Each row is a point. Each copy is the shape, with its points in the same order, turned, moved and blurred by noise. Is it also mirrored, or only turned?
(in the rows, 128 means zero)

Shape, 6 rows:
[[136 108]
 [155 170]
 [ 83  95]
 [125 137]
 [127 151]
 [134 102]]
Copy 1, 6 rows:
[[130 135]
 [159  75]
 [152 177]
 [154 119]
 [163 111]
 [123 135]]
Copy 1 is: only turned
Copy 2:
[[118 127]
 [169  89]
 [124 185]
 [146 129]
 [159 123]
 [113 133]]
Copy 2 is: only turned
Copy 3:
[[112 148]
 [169 181]
 [113  93]
 [144 144]
 [155 148]
 [107 144]]
Copy 3 is: mirrored
Copy 4:
[[149 118]
 [142 185]
 [ 98  95]
 [130 143]
 [130 158]
 [147 115]]
Copy 4 is: only turned

Shape (8 x 2):
[[135 110]
 [123 116]
 [164 109]
 [158 192]
 [ 93 106]
 [141 130]
 [159 120]
 [129 113]]
Copy 1:
[[130 112]
 [117 114]
 [150 109]
 [146 201]
 [ 87 111]
 [133 137]
 [151 129]
 [121 111]]
Copy 1 is: only turned
Copy 2:
[[131 106]
 [117 113]
 [162 115]
 [137 193]
 [ 88  97]
 [138 128]
 [156 123]
 [125 113]]
Copy 2 is: only turned
Copy 3, 8 rows:
[[146 140]
 [136 127]
 [162 160]
 [ 90 204]
 [129  97]
 [132 154]
 [157 159]
 [137 128]]
Copy 3 is: only turned

Shape (8 x 3):
[[135 162 131]
 [120 145 137]
 [135 112 137]
 [135  95 102]
 [ 70 139 116]
 [160 141 114]
 [138 128 170]
 [ 70 159 118]]
Copy 1:
[[119 112 161]
 [113 113 144]
 [133 136 117]
 [159 113 102]
 [ 93  67 117]
 [149 126 160]
 [105 155 132]
 [ 87  59 144]]
Copy 1 is: mirrored
Copy 2 (8 x 3):
[[143 164 118]
 [149 149 135]
 [121 127 138]
 [126  93 116]
 [193 126 149]
 [122 142  96]
 [110 157 156]
 [202 143 145]]
Copy 2 is: mirrored
Copy 3 (8 x 3):
[[135  99 153]
 [126 116 134]
 [132 110 111]
 [164 124  94]
 [128 173 145]
 [163  90 124]
 [106  91 115]
 [127 163 166]]
Copy 3 is: only turned
Copy 4 (8 x 3):
[[119 118  84]
 [122 132 103]
 [113 118 135]
 [140 100 151]
 [167 164 112]
 [122  87 104]
 [ 86 135 120]
 [165 167  92]]
Copy 4 is: mirrored

Shape (8 x 4):
[[108 155 151 115]
 [132 111 119 101]
 [108 144 124 110]
 [105  78  99  92]
 [126 149 114 190]
 [ 85 167  95  85]
 [132 120 107 120]
 [120 147 153 143]]
Copy 1, 8 rows:
[[ 97 144 103 122]
 [118  84 126 121]
 [108 133 123 110]
 [ 94  72 176 107]
 [144 173 153 165]
 [106 147 123  61]
 [131 106 141 125]
 [109 143 115 161]]
Copy 1 is: mirrored
Copy 2:
[[104 101 130 113]
 [136 141 115 131]
 [111 115 122 139]
 [122 182  96 147]
 [120 120 204 147]
 [ 97  97  96 169]
 [137 141 131 143]
 [110 111 156 109]]
Copy 2 is: mirrored

Shape (7 x 4):
[[121 133 109 177]
 [117 115 142  94]
 [167 125 127 104]
 [151 107 120 149]
 [ 91 144 157  89]
 [ 82 123 135  86]
 [106 112 156 123]]
Copy 1:
[[ 95 125 134 163]
 [175 120 139 118]
 [149  83 114 106]
 [125  85 132 147]
 [174 157 148  99]
 [187 154 139 127]
 [157 125 165 130]]
Copy 1 is: mirrored
Copy 2, 7 rows:
[[168 110 164 147]
 [108 137  96 148]
 [109 130 125  97]
 [126  99 148 125]
 [120 171  96 165]
 [136 152  73 165]
 [114 127 121 168]]
Copy 2 is: only turned

Shape:
[[ 89 127 121 102 126 129]
 [141 111 131 165 105  92]
 [160  70 147 151 120 114]
 [157 136 131 102 126 134]
 [101 145  75  98 126 159]
 [113 140 105 115 155 114]
 [133  70 173 127 123 121]
 [136 139 139 121 153 181]
 [154  66 147 132 139 125]]
Copy 1, 9 rows:
[[ 90 125 135 131 159 131]
 [137 136  90 110 111  88]
 [172 162 115 131 129  80]
 [105 142 151 157 113 102]
 [ 70 116 119 184 153 146]
 [102 129 131 140 119 155]
 [161 158 147 114 153  86]
 [128 100 167 183 130 119]
 [169 169 135 142 142 100]]
Copy 1 is: mirrored
Copy 2 (9 x 6):
[[137 140 168 151 121 144]
 [123 144 111  87 136 131]
 [135 157  80 120 155 124]
 [100 125 118 153 117 147]
 [129 134 163 165  60 145]
 [ 98 163 157 141 105 146]
 [143 148 109 149 182 119]
 [103 126 138 178 101  88]
 [135 171  92 151 157 119]]
Copy 2 is: mirrored

Shape (11 x 8):
[[127 113 160 171 126 170 146 112]
 [115 144 145 143 137 100 153 117]
 [112 157 138 133 185 105 122 127]
 [123  81 182 171 140 149 141 134]
 [102 152 114 158 154 100 120 137]
 [149 117 144  80  95 118  78 141]
 [135  81 137 169 146 169 156 115]
 [156 139 136 114 112 102 100 172]
 [ 89 136 119 121 147  91 129 144]
 [123 134 147 109  98 130  80 156]
 [121 111 158 146 140 174 166 142]]
Copy 1:
[[153 144 121 109 134  76  95 100]
 [120 101 160  92 123 103 122 132]
 [116 104 195 129 105 124 108 122]
 [175 131 116 105 101  76  80 125]
 [ 86  98 168 128 104 104 103 126]
 [125 160 110 144  96 152 155 170]
 [168 117 104 112 107  84  97  81]
 [113 121 129 161 103 114 148 179]
 [ 97  89 159 115 107 142 102 146]
 [106 161 117 149 113 132 123 170]
 [171 116 118 126 144  98  84 113]]
Copy 1 is: mirrored
Copy 2, 11 rows:
[[ 70 156 104 118 142 126 121 141]
 [133 115 111 100 130 117 124 109]
 [149 126 149  92 141  94  94 112]
 [ 72 138 112 123 176 104 145 141]
 [156 144 122 118 138  97  98  94]
 [173 131 154 148 164 173 135 168]
 [ 66 158 125 143 130 100 141 139]
 [164 104 143 160 162 151 106 136]
 [179 126 119 117 139  93 123 123]
 [166 141 127 143 177 158 106 164]
 [ 83 129 109 131 137  98 117 167]]
Copy 2 is: only turned
Copy 3 (11 x 8):
[[100 168 147 171 108  94 128 131]
 [122 136 175 126 129 136 135 153]
 [170 149 167 139 148 147 137 146]
 [ 97 173 155 168 148  82 107 149]
 [148 123 151 148 132 168 116 153]
 [144 109  94  84 151  81 116 124]
 [ 83 188 132 173 139 113 128 127]
 [145 117  97 100 143 111 120 175]
 [138 104 152 134 159 156 130 149]
 [148  96 102 119 136  90 113 137]
 [106 163 141 181 140  92 156 147]]
Copy 3 is: only turned

Shape, 11 rows:
[[147 108 121 150 134  89 111 116]
 [136  88 141 134 127 176 108 129]
 [142 187 141 127  83  92 122 107]
 [151 147 130 147 138  91 139 117]
 [127 159  74 146  98 160 114 125]
 [156  85 136 137 109 115 120 141]
 [ 98 108 147 120 106  92 147 122]
 [137  89 126 117 138 124 112 105]
 [160 142 132  85 106 102 110 151]
 [154  88 135 117 125 125 151 118]
 [130 229 138 138 136 139 121 160]]
Copy 1, 11 rows:
[[111 118 100 110 154 100 156 129]
 [155 179 131 111 157 146 123 122]
 [ 82  88 169 138 108 107 153 149]
 [106  90 115 106 120 103 131 144]
 [124 157 149 161 126  69 121 120]
 [108 152 113 104 167 134 147 157]
 [106 115 103 138 117 163 160 138]
 [123 152 105  96 133 129 159 109]
 [ 54 129 141 109 131 131 128 122]
 [107 155  96  89 119 139 144 147]
 [104  75 174 144 110 104  56 112]]
Copy 1 is: mirrored
Copy 2:
[[135 152  93 129 133 126 114 118]
 [129 114 158 103 114 155 106  95]
 [171 186 113 124 104 123 153 185]
 [149 153  99 114 126  98 127 145]
 [113 109 126 119  78 137 176 147]
 [131 157 132 121 142 131 125  92]
 [138 149 148 160 157 133 102 155]
 [151 123 115 121 144 152 113 111]
 [185 168 143 133 136 115 164 120]
 [136 137 138 102 170 130 116 118]
 [163 134 145 125  51  58 151 171]]
Copy 2 is: mirrored
Copy 3 (11 x 8):
[[122 107 109 131 181 158 140 122]
 [129 118 126 170 111 197 112 133]
 [127 184  92  97 175 141 138 167]
 [120 133 119 133 180 130 129 143]
 [ 88 175 149 105 136 188 138 121]
 [124 123  85 153 147 165 112 108]
 [114 112  74 115 122 125 135 146]
 [125  92 115 134 145 181 114 142]
 [154 152 101  94 155 155  85 123]
 [104 105 102 152 141 166  92 136]
 [153 205 169 107 145 112 133 139]]
Copy 3 is: only turned

Shape:
[[121 168 116 141 116 145 121 127 104]
 [127 118 124 112 104 117 166 141 143]
 [112 144 152 169  93 133 126 142 105]
 [134 149 101 153  97 104 119 126 112]
 [113 154 114 169 120 101 119  84 102]
 [ 94 132 138 109 154 110 146 180 124]
 [103 182 148 160 126 110  98 143 116]
 [ 80 139 150  81 141  93 126 156 147]
 [159 118  64 103 129 106 109 106 142]
 [162 160 133 139 132 124 119 104 110]
 [122 141 108 181 129 101 129 123 106]
 [ 71 118 100 128 133 117 179 144 158]
 [145 101  85  77 139 108 101 101 105]
 [130 136 147 129 129 141  83 129 123]
 [180  97 100  79 147 119  81 103 143]]
Copy 1 (15 x 9):
[[ 93 132  98 113 147  98 105 153 134]
 [118 101 112 145 139 145 161 127 138]
 [129 155  89 132 159 132 101 146 116]
 [ 80 142 127 118 154 135 112 135 116]
 [ 96 125 136 112 156 108  86 132  84]
 [151  98 122 112 133 153 121 145 180]
 [121 150 128 125 157 118  68 150 147]
 [151  96 160 145 120 141 120 165 174]
 [ 63 125 163 102 108 112 164 115 130]
 [104 139 129 110 170  82 132 134 125]
 [106 129 124  99 158 131  94 115 108]
 [122  63 107 140 107 156 116 108 142]
 [ 91 117 168  81 100 110 173 152 118]
 [131 162 129 119 123  96 123 150 138]
 [ 99 146 182 100 100  86 194 125 136]]
Copy 1 is: mirrored
Copy 2 (15 x 9):
[[119 126 162 142 168 126 100 109 108]
 [131 136 115 128 108 126  95 161 108]
 [139 160 146 119 188  98  99 133 116]
 [115 137 112 152 167 111 108 115  91]
 [ 99 124 136 159 183  93 135 118 119]
 [166 168 146 150  94 115 101 126 140]
 [158 148 163 172 189 113 113 118 127]
 [187 139 140 154  97 122 136 143 130]
 [101  95  77 149 125 157 120  95 102]
 [100 136 136 158 170 156 124 126 127]
 [104 148 121 166 172  91 107 114 130]
 [138 109 128 144  83  72  84 141 129]
 [106 116  93 127 113 156 160  84 111]
 [150 126 133 124 171 152 123 108 135]
 [113 101  73 134 130 195 149  99 129]]
Copy 2 is: only turned
Copy 3:
[[159 100  97 113 136 159 123 152 143]
 [121 121 110 106  91 111 146 110 141]
 [156  92  96 121 136 135 118 128 191]
 [140  99 131  85 118 161 118 139 164]
 [181  99 150  93 128 142 106 161 162]
 [145  99 122 164 106 134 172  98 132]
 [165  59 121 136 137 159 110 130 158]
 [154  94 130 159  86 131 132  77 110]
 [108 147 160  79 116 164 123 134 101]
 [151  95 123  85 159 131 116 140 123]
 [152  96 150 106 135 142 139 155 176]
 [128 123 132 157  60 113 156 146 146]
 [146 167 157  88 129 163 130 106  97]
 [142 114 116 133 161 146  97 112 133]
 [107 162 159  91 154 150 106 101  78]]
Copy 3 is: mirrored
Copy 4 (15 x 9):
[[122 109 110 152 164 133 109 133  96]
 [123 167 128 145 133 106 109  98 139]
 [133 111 149 172 159 104 118 146 107]
 [129 102 141 145 184 132 112  92 102]
 [147  70 133 158 160 151  92  96 118]
 [ 96 149 105 176 115 110 155 112 134]
 [128  75 106 181 152 106 137 122  93]
 [ 89 134  95 160  88  88 148  86 116]
 [143 121 111  85 155 146 124  57 131]
 [141  86  97 130 167 129 110 120 143]
 [144  98 133 172 162 154 118  97 128]
 [130 181 120 177 106 148 119  91 109]
 [ 89 107 121  71 136 147 129  67 142]
 [131  92 122 115 139 105 144 130 111]
 [133  99 106  49 143 121 143  68 157]]
Copy 4 is: only turned

Shape (16 x 11):
[[164 145 127  96 139 163 130 110  90 157  81]
 [121 110 109 119 165 129 114  85 109 104 126]
 [164 145 170 149  96 120 103 134 147 102 149]
 [106 136 171 141 143 114 111 143 160 137  84]
 [102 149 100  98 112 111 133 122 112 153 101]
 [131 139 152 171 104 138 131 125  85  85  87]
 [174 120 160 107 139 164 131  74 155 127 118]
 [171  96  97 146 132 116 171 110 156 117 133]
 [147  91 115 146 140 109 135 142 127  88  78]
 [102 143 154 102 107 174 151 149 122 126 101]
 [146 153 139  93 168 106 157 145 135  93 121]
 [ 97 136 135 108 124 107 130  83  86 161 152]
 [132 151  98 153 122 160 140 100 101 101 146]
 [119 130 136 162 116 109 129 141 156 156  84]
 [ 97 151 132 101 116 108 150 129 128 115  80]
 [162 111  93  99 148 123 157 102 110  88 141]]
Copy 1, 16 rows:
[[131 120 111  66  70 146  86 155 152 125 117]
 [147  95 129 106 134 150 121 171 125 136 166]
 [102 104  91 115 146  81 132  95 159 125 143]
 [126 117  89 123 128 121 123 129  88  78  98]
 [164 143 109  93 119 170 127 139 146 121 103]
 [153  96 121 116  85  78 160 132 137 145 127]
 [123  97  91  92 112 125  60 118 136 111 184]
 [133 138 124 148 118 132 122 145 174  80 192]
 [144 132 111 120 113  96 147 189 130  88 149]
 [136 166 122 107  97 121 107 110 105 149 109]
 [140 125 154 115 156 104  80 154 147 100 113]
 [154 100 143  79 135 189 143 104 131 137 138]
 [146 109 138 146  96 140 130 131 165 169 156]
 [130 131  83 135 100 133 147 127 130  73 109]
 [184 146 115 110 123 130 114 136 131 106  95]
 [152 132 150 104 136 129 100 167 172 123 187]]
Copy 1 is: only turned
Copy 2, 16 rows:
[[177 103 113 167 136 169  84 135 124 167  98]
 [154 146 152 169 113 140  88 160 141  96 115]
 [123 182 131  88 122 155 129 112 153 145 105]
 [134 105 139  74 143 145 116 162 129 115  93]
 [162  97 110 146 152 110 112 125 126 121 135]
 [106 136 130 126 118 114  94 162 172 181 102]
 [171 143 135 127  69 186  94 123 121 132  86]
 [172 168 132 147  81 125 163 163 109 133 106]
 [136 155 115 133 120 111 117 201 123 134  84]
 [113  92 137 128 130 124  93 107 102 155  86]
 [156 134 132 144 139 127 138 130 144 104  43]
 [185 121 167 141 142 114  88 108 149 120 151]
 [119 143 151 181 102 134 126 126 154 145 133]
 [144 106 121  85 133 133 142 169 118 140 126]
 [141  91 109 123 134  94 110 133 137 116  91]
 [170 171 132 193 106 119 119 139 132 116  85]]
Copy 2 is: only turned
Copy 3, 16 rows:
[[126 134 115 143 139 151  78  89 132  90 168]
 [121 114 113 124 130  89 146 113 149  90 126]
 [135 165 133 112 119 118 145  81 124 183 120]
 [149 135  96  96 176 152 139 104 113 136  85]
 [154 105 143  96 108 160 118 102 121  83 125]
 [ 95 186 117 142 124 158 160  96 130 111 115]
 [115 128 114 143 149  82  84  62 130 137 119]
 [ 82 106 177 136 134  94 127 108  90 122 111]
 [ 72 135 149 103 169 136 152 120 122 116 117]
 [152 140 139 149 134 181 101  93 160 117  92]
 [151 117 172 129 181 125 150  80 140 116 136]
 [181 140 128 112  91 104 120 107 121  68 120]
 [114 124 137 167  80 118 157  98 139 108 126]
 [127 127 115  96 141 163 130 108  81 134  87]
 [139 126 149  99 145 168 139  69 136  90  99]
 [100 112 180 138 132  85 139 100 143  96 145]]
Copy 3 is: mirrored

Shape:
[[141 164 178  91 111 127 157 149  99 130 147]
 [145 151 130 165 137 147 172 123 112 165 119]
 [101 173 134 158 132 132 106 127  88 132 151]
 [124 102 104 128 141 143 131 119  91 141 146]
 [139  97 125 166 165 117 164 125 156  99 164]
 [124 101 140 116 107 115 109 123 162 113 152]
 [ 97 120 133 103 168 158 129 170 150 146  94]
 [131 106 182 116 143 131 113 116 143 123 124]
 [ 98 137 171  90 128 113 160 162 102  94 132]
 [114 108 127 137 108 158 143 178 140  94 116]
 [160 116 148 105 102 163 160 155  79  93  92]
 [130 107 126 164 138 126 106 161 146 133 160]
 [131 153 108 165 153 153  95 131 134 147  92]
 [150 114 169 168 100  98 122 148 152 160  95]
 [122 176 114  89 159  85 166 136  81 148 170]
 [117 118 107 105  90 147 167 164  98 128 108]]
Copy 1:
[[118 116 101 110 138 109  79 138 189 135 139]
 [101 131  99 128 147 172  80  98 118 110 128]
 [161 142 137  90 155 153  87 146 126 112 116]
 [143 137 106 133 180 161 145 116 138 126 120]
 [109 135 134 143 111 184 167 133 140  96 164]
 [141 115 118 124 116 104 171 140 125 121 137]
 [144 189  84 109 131 117 131  79 127 140 170]
 [100 139 107  96 134 109 151 145 124 142 155]
 [124 167 118 114 124 104 113 135 204 129 133]
 [143 156 103 119  84 142 145  97 154 147 114]
 [106 148  82 133 126 144 114 119 179 192  95]
 [160 130  92 107 111 162 153 134 115 101 144]
 [150 164 104 117 135 159 100 116  66 141 138]
 [ 98 136  60 116  96 117 120 146  93  99 114]
 [156 136 119 159 187 131  74 143 186  89 162]
 [140 147  87 147 133 128 118  85 172 141  88]]
Copy 1 is: mirrored
Copy 2, 16 rows:
[[130 153 155 126  97  96  92 181 135 149 107]
 [114 115 144 117  78 120 139 104 157 121 140]
 [129 158 122 174 120 138 142 139 168 117 151]
 [154 108 123 139 126 110 158 145 122 113 149]
 [186 134 102 112 102 123 106  86 101 138 168]
 [175 167  96 129 138 141 128 138  93 149 107]
 [105 119 126  93 188 114 103 133 132 156 139]
 [139 148 112 126 130 111 125 144 104 200 123]
 [134 163 154 132 138  69  74 156 119 143 131]
 [107 161  91 112 148 124  95 126  96 105 126]
 [ 91 139 126 118 101  84 117 168  68 111 145]
 [154 130  84 147 134 145 112 111 123 138 133]
 [ 98 128 126 140 136 169 148 109 137 142 165]
 [100 134 114 161 117 121 119  74 102 165  80]
 [188 111 197 153 124 102  96 157 158 120 144]
 [106 133 143 101 139  90 126 147  97  79 105]]
Copy 2 is: only turned
Copy 3, 16 rows:
[[ 88 159 117 147 113 157 116 167 168 116 149]
 [159 154 132 139 141 142 140 187 105 104 118]
 [170 135  72 158 134 140 148 138 156 101 143]
 [145  98 129 133 141 128 159 144 123 128 160]
 [151 124 131 160 169 111  96 142 100 168 115]
 [119 121 120 105 152 127  91  99 138 134 145]
 [ 98 148 142 168 134 111 147 104  85  79 150]
 [118 141 149 135 181 135 106 110 150 104 144]
 [ 81 144 126 174 114 101 123 141 173 121 143]
 [ 99 100 110 151 131  94  95 141 109  93 133]
 [ 96  89 159 156 114 126 111 184 158  80 140]
 [126 105  90 137 168 136 118 114  99 127 116]
 [175 129 121 146 141 149 136 121  97  62 126]
 [115 146 131  93 164 136 116 130 132  85  68]
 [136 171 117 172  80 160 167 142 153 176 138]
 [100 108 136 129  90 106 140 166 119 103 140]]
Copy 3 is: only turned
Copy 4:
[[112  86 134 147 142 167 100  87  86 129 101]
 [112 111 130 175 108 101 159 125  81 124 120]
 [140 126  92 159 127 113  89 123 127 106 116]
 [108 132 122 144  82 147 138 136 131 106 135]
 [ 55 150 143 124 138 119 142 173 118 100 119]
 [115 151 136  96 151 183 124 142 125 115 135]
 [142 125 198 111  94 112 115 134 117 148 121]
 [124  97 145 114 149 158 128 166 120 122 116]
 [112 109 152 112 116 162  75 104 101 116  70]
 [112 132 158  74 125 119 136  99 117  86 107]
 [ 97  69 138 101 106 136 152  75 125 111  71]
 [118 148 156 133 153 122 128 142 133  83 146]
 [160 116 128 139 127  78 150 136 145 142 130]
 [159 125 157 147 182 143 179 141 109 108  92]
 [ 81 139 128 199  96 153  76 106 113 154 112]
 [114 135 146 107  78 151 149  70 110 117  94]]
Copy 4 is: only turned
